Each point is reached from the start by the listed moves, each made once or not at all, plus a little noise. Say if it took an odd or an even number of moves. Then give how often each move was made.

Moves:
(1): [  9  -7 -29  -9]
(2): [20 15 20 47]
(3): [-26 -45  37 -34]
Start: [ 9 23 10  6]
Points:
[-17 -22  48 -29] => odd (0, 0, 1)
[10 24 10  5] => even (0, 0, 0)
[39 31  1 46] => even (1, 1, 0)

Moves:
(1): [  2  -3 -21   8  22   0  -9  12  -2 -17 -41 -16]
(2): [ 13 -13  13   1 -19  16   9  39   6  -6 -63 -33]
(3): [ 10  -5   6   4   7   4  -2   5  12  -8  10 -17]
(4): [ -4  -5  -3  15 -14 -11  -1  12  11   2  -1  -3]
(5): [-12  13  -4   7  20   6  -7 -52  -5  25  28  13]
(6): [-19  12 -11   5   4  15  13  -7 -15  -4   8 -11]
(7): [-18  -7 -18  23  16  32   2   5 -10 -27 -19  10]
(8): [-25   5   8   0  12  -7  -8  -1   1  -5  -4   1]
(9): [  7  -9  -1 -43  -2 -11 -15   3  18  20  35   5]
Start: [-13 -15  -8  -6   5 -31   1   4 -37 -43 -24   6]
Points:
[  4 -35   2 -49 -16 -24  -5  45 -14 -31 -51 -23] => even (0, 1, 0, 0, 0, 0, 0, 0, 1)
[  5 -43 -22 -26  -9 -37 -16  71  -2 -43 -95 -41] => even (1, 1, 0, 1, 0, 0, 0, 0, 1)
[-85   5 -56  38  77  16  -9 -38 -65 -69 -51   3] => odd (1, 0, 0, 0, 1, 1, 1, 1, 0)

Moves:
(1): [  9   2  11  12  11   5   6 -14  -5  13 -31  -8 -14   0  21 -25 -18   9
  -4]
(2): [  4  11   6 -10  -6  -1  -3  -6   7 -10  12  -5  -4   7 -10 -10  -5  -4
  -5]
(3): [ 12  18  13   7  -2   8  -6  -5  -4  12  -1   7  16   1 -12  -2  -3 -19
   3]
(4): [  1  11  -8 -10  -5  -9   7  19  -4  -2  -1 -12  -9  -9  16 -11  -5  -9
   2]
(5): [  4  -5   2  17  11  10  -9   3  16  -2  -7  18   6  21  -6 -12   4 -13
  -1]
(6): [ 12 -13 -20 -16  10 -11  18  -3  10 -19   6  -8  21  -2  -7  -5  11 -12
  10]
(7): [ -1  25  -8  -1  -3 -27   2  -9   0   4  11 -14   1  14   2  11  17  -4
  -6]
(8): [-18  26  12 -13 -43  -4 -11 -21  30   8 -12   4  -6  17  23   2 -12 -27
  -6]
(9): [ 19   4 -17 -37  -5  -5 -20 -15  31  -7  23  -4 -15   3  -2 -11   2   9
  18]
(10): [-12   3   3  21 -13   5   2  -7  -6  20  21  -8   0 -34   7   4 -12  21
 -13]
(11): [ -1  -3  11  -9   1 -16 -12 -14  -5 -14  13 -14   8   2   5   3  -5   0
  19]
(12): [ 4  0 12  7  2 10  9 -3 -6 25 17  5 -7 10  3 -5  2  4  1]
(13): [  3   5   1  14   5 -16  28  -7   9 -25  10   5 -23   7 -12   5  -1  21
  20]
(14): [ 20   8  -5 -10 -18   9 -10  19  20  -4  14 -16  13   1  14  22 -10   0
   4]
(15): [ -7   0  -4 -13  27  28  -5  12  -7  -2  -9   3  -6  13   0  14  -4 -25
   9]
(16): [ -2  -5 -15   9 -16  -7 -11  -3  -4   8   7  -1 -11  -2   1  17   0 -11
  -3]
(17): [ -7  -8  14 -20  26  -6   4 -15  -5 -26   0   2  18  10  19   8  54  -5
 -19]
(18): [ 13 -12  -8  11  -7 -14  11  27  15  39  -1  -9 -33 -21   5  14 -22   4
 -11]
Start: [  6   4  -7 -16   6  18   5  -4   5  -7 -11  -8 -16 -28   9   7  16   0
  19]
Points:
[ 57  10 -50 -86   1   0  -6 -23  66 -80  67 -48 -34   2   1  44   4 -20
  95] => even (0, 1, 0, 0, 0, 1, 0, 0, 1, 0, 1, 0, 1, 1, 1, 1, 0, 0)
[ 17  16   3  12  18  29  -9  32   9  44   6 -23 -32 -57  22  17 -31 -44
  27] => odd (0, 0, 1, 1, 1, 0, 0, 0, 0, 1, 1, 0, 0, 0, 1, 0, 0, 1)
[ 26  20 -10   6  19 -14  16  -2  28  14  44 -21 -84  22  -2  44   7 -28
  42] => odd (0, 1, 0, 0, 1, 0, 1, 0, 0, 0, 1, 1, 1, 0, 1, 1, 0, 1)
[ 54  50  21   4  28   5  44 -52  37 -19  41 -29  11   3  31  -2  58  -1
  10] => odd (1, 1, 1, 0, 1, 1, 1, 0, 0, 1, 0, 1, 1, 1, 0, 0, 1, 0)
[ 61   0 -19 -59  39  13   0 -19  43  14  -9 -41 -40 -32  17  -5 -21 -35
  61] => odd (1, 0, 1, 0, 0, 1, 0, 0, 1, 0, 1, 0, 0, 0, 1, 0, 0, 1)
[ 42  49  18 -87  -2  29 -16 -73  55  -4   9 -30 -22  22  28 -32 -13 -67
  64] => odd (1, 1, 1, 0, 0, 1, 0, 1, 1, 0, 1, 1, 0, 0, 1, 0, 0, 0)
[  6  22  -4   5  44   3  35  -9  33 -10  26 -15 -55 -10  17  36  46  -5
  -4] => even (0, 1, 0, 0, 1, 0, 1, 0, 0, 1, 0, 0, 1, 0, 1, 0, 1, 1)
[ 87  26  -8 -75  17 -24 -12 -23  85 -14  77 -45  10  20  23  19  63 -41
  34] => odd (0, 1, 1, 0, 1, 1, 1, 0, 1, 0, 1, 1, 0, 1, 0, 0, 1, 1)

Moves:
(1): [-11   3 -32   7   3  -8   6  -1 -11  -6   5   2  11   1  -6  -3   1   3
 -14  -6   7  -9   3 -15   4  -1   9]
(2): [ -1   4   5  -3  -4  -3   2  12   5   3  -9  12  -9 -19   8   4  -2  -4
  -5  -2  -2   5  -9  -2   9   2  -3]
(3): [-14  11 -11  -7   0 -11  -6   6  -1  17  -4   6   3  -4   0   2   8 -15
  -3  -2   6   5  -5   7   2   9   8]
(4): [-14  12   1  -6   2  13   0  -3   4  -8   4  -4   4   4  11   3  -5  -8
   1 -10   6  15  -2   3   7  -8  -2]
(5): [-18   3   6   5 -17  -3  27  -6  30   6   2  -5  11  12  16  -3  -6  -4
  11  -8 -12   8 -12  -5  17  16   2]
(6): [ -2   1  -3  -4   1   5   4  -6   5   8   5 -12   1  10  21   9   1   1
  14  -1   3 -18  -1 -11 -20   9   0]
(7): [  8 -14   1   8   5  -1   1  13  -4   0  14  10  13  26   0 -23   7  -2
   5  -6  -6  -5 -12  -4  -3   0 -15]
(8): [  8   3  -1 -11   4   3  -4  -6  -4  -4  -5  -2  -6  -6  -7 -16   3   0
  -3   1  -4  -9   5  -8   1  -9  -1]
(9): [ 14   3   1  -6   2   8 -16  -7  11 -13   8  13  -6  -3  18  -2  -2  -6
 -11   0   9   4 -13   9   0  19  -5]
(10): [  2 -12  -4  -4  -3  -1  10 -17  -4  18   9  -4 -11  -4   9 -11   4  -1
 -17  17  15   1  13  -6  13 -12   5]
(11): [ -1  -8   7   3  -1   0  -4  -4   2  14  -4  -3  -3   2  -7   0   7   1
  -5   1   8 -10   9   7 -14  -2   7]
(12): [  7  -2   6   0   3  -4   1 -15  11   4  10  -1   5   6  -2   6 -11   8
   0   4  10   4   3  -3   9  -9   5]
(13): [ -3   0   6  12   9  -5 -10   1 -10   2   9  -1   3  -4   6  -5   0  -8
  19  10   1  -4   0  -2  -2 -16   8]
(14): [ -4  -4  -2   9  13  11  -8   4 -18  12 -25   3 -10   0  -6 -11   5  -1
   9 -10   1   5   6  12  -2 -12   7]
(15): [ -9   2  -9   6  -7   0  -2 -21  -5   2  -2   6  -5   5 -15   6   6  -5
  -2  11  -7  -2 -10  -1   0   3  11]
(16): [ -7   6 -13   6 -12  -1   5   1   0  -5  28   3   0  -3  -1 -11   1  10
  -9  10  -9  -1  -4  10   7  -9  -5]
(17): [ 19   4   5   5 -13  16  -4 -20 -10  -1 -10  -3   9   0   6  -2   0  -2
   1  12   9   0 -12  10  -4   8   4]
(18): [ -7  14   7  16   1  -2  -6  -7 -11  -2  -7  -4 -18   1  -5   4  -9   5
  10  -5   1   9   0  -1   7  -5   5]
(19): [ -1   1 -11   4  14  -5  -2   2 -11  -1 -14   5 -13   3   4  -6   1  12
 -12  -2  17   0  -1   6 -12   6 -12]
(20): [-2  2 -1  4 -5 -4  1  1 11 -2 -1 -4 -1  4  5 -2 -6 -3 10 -3 -3 -9 -5  1
  5  3 -7]
(21): [-1 -1 -1 -2  6 -8  9 10 -3 -1  1  5  1  1 11 -3 -3 -5  0  0  2 -6 -6 -4
  3 -1  6]
(22): [ -4  -1  -8  -5   5  -9  -7  -5 -10  -3  -2   4   0  -2  -6  -8  -6  -7
   1 -11  -1   2  -4  -5   2  -9   2]
(23): [  8   2  -7   6  -6  -2  -4   1   8   1 -16   9   2  13   5 -19 -22  -2
   0   5   5  -1  -7   3   3   7  -6]
(24): [ 13   2 -12   8 -20   0  21   1  -6  -2 -18   8  12   5  17  14  11   5
   1   8  10  10   2  -6  -2   7  15]
Start: [  5   0  -7  -7  -8   8  11  -4  -2 -13 -17 -11   5 -10 -18 -10   3   3
   1   7   5 -12   1  -5  13  17  -3]
Points:
[-13  14 -26  -9 -19 -10  20 -77  -8  39 -29  -7  -4 -13  21 -32   0 -23
   8  34  41 -21 -33 -25  29  18  27] => even (0, 1, 1, 0, 1, 1, 0, 1, 0, 1, 0, 1, 1, 0, 1, 0, 1, 0, 1, 0, 0, 1, 0, 0)
[-24  15 -88  45 -31   7  33 -41 -42  -1 -24   4   4  49  10 -61  -7  -2
   8   5  28 -14 -21 -26  33 -11  16] => odd (1, 0, 0, 1, 0, 1, 1, 0, 0, 1, 0, 0, 0, 1, 1, 1, 0, 1, 0, 1, 0, 1, 1, 1)
[  1  26 -70  19 -41   3  46 -31  26 -37 -10  44  25  32  30 -59 -15   9
 -39  12  30   7 -58 -18  52  42 -12] => odd (1, 1, 0, 1, 1, 0, 1, 1, 1, 0, 0, 1, 0, 0, 1, 1, 0, 0, 1, 0, 0, 0, 1, 1)
[-23  22 -11   7 -24   9   2 -80  24   7 -18 -19 -23  20  32 -54 -33 -34
  31  13  25 -25 -27 -19  32  15  16] => odd (0, 0, 0, 1, 1, 1, 0, 1, 1, 1, 1, 0, 1, 0, 1, 0, 0, 1, 0, 1, 0, 1, 1, 0)
[-19   6  -6  14  14 -20  31 -34  -3  -3   2 -12  -6  31  23 -74 -28 -10
  26  -8  32  -7 -21 -33  59 -26  -7] => even (0, 0, 0, 1, 1, 0, 1, 1, 0, 1, 0, 1, 1, 0, 0, 0, 0, 1, 1, 1, 1, 1, 0, 0)
[ -3   1 -92  38  -4  -6  19 -46 -50  -5 -22  22  10  37  -4 -95  -7   4
 -11  24  49 -15 -12 -21  41 -40   9] => odd (1, 0, 0, 1, 0, 0, 1, 1, 0, 1, 0, 1, 1, 1, 1, 1, 0, 0, 1, 1, 0, 1, 1, 1)
[  9 -18 -26   1  -5   2  -5 -64 -12  28 -52  -5 -25   7 -42 -64 -18  -8
  -4  21  29 -30   9  -3  30 -21  20] => odd (0, 0, 0, 0, 0, 0, 0, 1, 0, 1, 1, 1, 0, 1, 1, 0, 0, 0, 0, 1, 0, 1, 1, 0)
